Each row is a point. Each copy is the shape, with its points in the same order, stretched, turned, moved and blurred by noise. Some copies are also mirrored. Which?

Shape (8 x 2):
[[-0.025,0.005],
[0.081,0.287],
[0.043,-0.101],
[0.179,-0.104],
[-0.088,0.204],
[-0.070,0.143],
[0.180,-0.029],
[-0.057,-0.254]]
Copy 1 (8 x 2):
[[-0.032,-0.034],
[0.189,0.269],
[0.028,-0.189],
[0.197,-0.230],
[-0.034,0.224],
[-0.038,0.148],
[0.220,-0.139],
[-0.139,-0.342]]
Copy 1 is: only turned
Copy 2 (8 x 2):
[[-0.072,-0.020],
[-0.074,-0.276],
[0.001,0.045],
[0.114,-0.006],
[-0.177,-0.156],
[-0.151,-0.117],
[0.098,-0.061],
[-0.033,0.187]]
Copy 2 is: mirrored

Shape (7 x 3):
[[0.050,-0.001,-0.223],
[-0.135,-0.015,0.109],
[-0.239,0.170,0.268],
[-0.132,0.178,0.147],
[-0.061,0.081,-0.094],
[0.205,-0.081,0.039],
[0.043,0.031,0.123]]
Copy 1 (7 x 3):
[[-0.066,-0.085,-0.213],
[-0.008,0.131,-0.048],
[0.121,0.299,-0.054],
[0.106,0.164,-0.080],
[0.003,0.071,-0.216],
[-0.043,-0.320,0.108],
[0.032,-0.084,0.016]]
Copy 1 is: only turned
Copy 2 (7 x 3):
[[-0.005,-0.225,0.214],
[-0.045,0.149,-0.096],
[-0.061,0.241,-0.377],
[0.003,0.081,-0.251],
[-0.074,-0.063,0.009],
[0.258,-0.094,0.252],
[0.122,0.021,0.018]]
Copy 2 is: only turned
Copy 3 (7 x 3):
[[-0.164,0.119,0.092],
[0.123,-0.035,-0.202],
[0.406,-0.097,-0.294],
[0.275,-0.023,-0.157],
[0.022,0.085,-0.034],
[-0.109,-0.097,0.005],
[0.074,-0.108,-0.090]]
Copy 3 is: mirrored

Shape (10 x 6):
[[-0.094,-0.016,0.059,-0.040,0.145,0.119],
[0.093,-0.029,0.145,-0.028,-0.148,-0.032],
[0.067,-0.245,-0.118,0.181,-0.002,-0.137],
[0.020,0.242,-0.021,-0.018,0.112,-0.072],
[-0.071,-0.327,0.208,0.083,-0.017,0.128],
[-0.236,-0.028,0.148,-0.103,-0.208,0.184],
[-0.192,0.116,-0.078,-0.072,0.022,0.078],
[0.143,0.261,0.287,0.211,-0.150,-0.070],
[-0.125,0.028,-0.007,0.127,-0.026,0.044],
[0.428,0.109,-0.061,0.033,0.024,0.068]]
Copy 1 (10 x 6):
[[0.058,-0.029,0.140,-0.036,0.221,0.209],
[-0.059,-0.002,-0.055,-0.111,-0.111,0.009],
[0.134,0.344,-0.221,-0.043,0.147,-0.050],
[0.067,-0.039,0.377,-0.011,0.125,-0.154],
[0.000,0.165,-0.278,-0.064,0.063,0.411],
[0.120,-0.271,-0.205,-0.058,-0.120,0.225],
[0.201,-0.203,0.100,0.009,0.108,-0.007],
[-0.260,0.002,0.223,0.089,-0.288,-0.141],
[0.106,-0.016,-0.026,0.105,0.072,0.010],
[-0.378,0.055,0.073,-0.028,0.234,-0.315]]
Copy 1 is: only turned
Copy 2 (10 x 6):
[[0.005,0.057,0.118,0.007,-0.017,0.158],
[-0.023,0.010,-0.180,-0.110,-0.135,0.060],
[-0.212,-0.257,0.144,-0.148,0.081,-0.195],
[-0.110,0.169,0.032,0.161,-0.192,0.032],
[0.144,-0.124,0.127,-0.266,0.027,0.155],
[0.339,0.012,-0.141,0.033,0.120,0.247],
[0.046,0.090,0.037,0.172,0.099,0.121],
[0.127,-0.050,-0.108,0.145,-0.557,-0.113],
[0.058,-0.109,0.098,0.092,-0.018,0.008],
[-0.440,-0.038,-0.302,0.091,-0.357,0.058]]
Copy 2 is: mirrored
Copy 3 (10 x 6):
[[0.060,-0.094,0.103,0.076,0.170,-0.045],
[-0.084,-0.148,-0.107,0.165,-0.113,0.062],
[0.148,0.081,0.095,0.082,-0.206,0.105],
[-0.021,-0.024,-0.106,-0.040,0.101,0.021],
[0.156,-0.151,0.192,0.251,-0.057,0.099],
[-0.041,-0.408,0.049,0.069,-0.054,-0.005],
[-0.037,-0.138,0.061,-0.087,0.042,-0.070],
[-0.005,-0.233,-0.218,0.079,-0.037,0.328],
[0.073,-0.163,0.087,-0.010,-0.041,0.080],
[-0.319,0.106,-0.066,0.156,0.055,0.097]]
Copy 3 is: only turned
Copy 4 (10 x 6):
[[0.120,0.091,0.048,0.134,-0.135,-0.026],
[0.180,-0.122,-0.014,0.001,0.091,-0.061],
[0.070,0.180,-0.122,0.054,0.310,-0.049],
[-0.006,-0.041,0.072,0.042,-0.030,0.209],
[0.250,0.077,-0.119,0.169,-0.040,-0.257],
[0.028,-0.125,-0.006,0.177,-0.163,-0.197],
[-0.147,0.015,0.087,0.158,-0.081,0.062],
[0.279,-0.268,-0.071,0.147,0.039,0.202],
[-0.047,-0.028,-0.079,0.196,-0.024,0.056],
[0.128,0.025,0.295,0.007,0.241,0.099]]
Copy 4 is: only turned

Shape (14 x 8):
[[0.005,-0.135,0.035,0.083,-0.043,0.132,-0.123,0.052],
[-0.045,0.007,0.094,-0.152,-0.002,-0.095,0.043,-0.170],
[0.012,0.258,-0.119,0.082,-0.150,-0.223,-0.089,0.005],
[0.245,0.128,-0.270,-0.159,-0.123,-0.232,-0.005,0.237],
[-0.154,-0.044,0.020,-0.029,-0.309,0.168,0.009,-0.133],
[0.049,0.086,0.243,0.178,-0.005,0.213,0.334,-0.165],
[-0.159,-0.031,-0.157,0.166,0.035,-0.100,-0.009,0.012],
[-0.212,0.154,-0.262,0.027,0.093,-0.015,-0.034,0.132],
[0.116,0.037,-0.263,0.166,-0.024,-0.185,0.098,0.046],
[-0.057,-0.166,0.018,0.030,-0.238,0.077,0.148,0.050],
[-0.129,0.113,0.546,0.157,0.062,0.211,0.294,-0.049],
[0.129,0.162,-0.158,-0.083,0.164,-0.012,0.025,-0.051],
[0.127,0.109,-0.257,0.080,-0.151,-0.081,-0.078,0.099],
[-0.225,-0.076,-0.059,-0.092,-0.196,0.106,-0.012,-0.036]]
Copy 1 (14 x 8):
[[0.045,0.119,-0.028,-0.109,-0.048,0.200,0.039,0.062],
[-0.195,-0.123,0.036,0.168,0.044,0.171,-0.174,0.030],
[-0.283,-0.138,0.054,-0.112,-0.100,-0.172,0.088,-0.131],
[-0.120,-0.094,-0.012,-0.005,-0.016,-0.403,-0.177,0.186],
[-0.041,-0.155,-0.164,0.003,-0.201,0.253,-0.195,-0.090],
[0.105,0.076,0.002,0.288,-0.347,0.136,-0.020,-0.065],
[-0.067,-0.081,-0.076,0.012,0.063,0.000,0.248,-0.071],
[0.007,-0.272,0.106,-0.157,0.001,-0.124,0.228,-0.047],
[-0.056,-0.023,-0.148,0.109,-0.071,-0.275,0.188,0.053],
[0.135,0.024,-0.276,0.096,-0.065,0.073,-0.157,-0.080],
[0.197,0.178,0.206,0.239,-0.203,0.224,-0.092,-0.258],
[-0.097,-0.141,0.180,0.047,-0.081,-0.071,0.027,0.258],
[-0.115,-0.067,-0.085,-0.140,-0.148,-0.210,0.071,0.067],
[0.014,-0.242,-0.128,-0.053,-0.066,0.188,-0.142,-0.084]]
Copy 1 is: mirrored
Copy 2 (14 x 8):
[[0.152,-0.101,-0.016,-0.021,-0.006,-0.095,0.198,0.019],
[-0.019,-0.102,0.008,-0.005,0.072,0.057,-0.183,0.242],
[-0.357,-0.184,0.085,0.209,-0.155,-0.028,0.042,0.093],
[-0.218,-0.047,0.137,0.148,0.156,0.244,0.219,0.096],
[-0.009,-0.360,0.096,-0.158,0.090,-0.176,0.007,0.192],
[0.179,-0.232,-0.001,0.137,0.387,-0.352,-0.108,-0.084],
[-0.223,0.113,0.005,0.026,-0.101,-0.137,-0.012,-0.107],
[-0.158,0.091,0.232,-0.048,-0.174,0.068,-0.025,-0.181],
[-0.273,0.112,0.029,0.165,0.126,-0.170,0.098,-0.051],
[-0.055,-0.204,-0.077,-0.068,0.310,-0.121,0.093,0.031],
[0.266,-0.350,-0.208,0.114,0.249,-0.104,-0.174,-0.199],
[0.118,0.096,0.275,0.093,0.007,0.029,-0.082,0.058],
[-0.195,-0.091,0.167,0.144,0.010,-0.102,0.223,0.031],
[-0.058,-0.194,0.120,-0.212,0.039,-0.020,-0.030,0.144]]
Copy 2 is: only turned
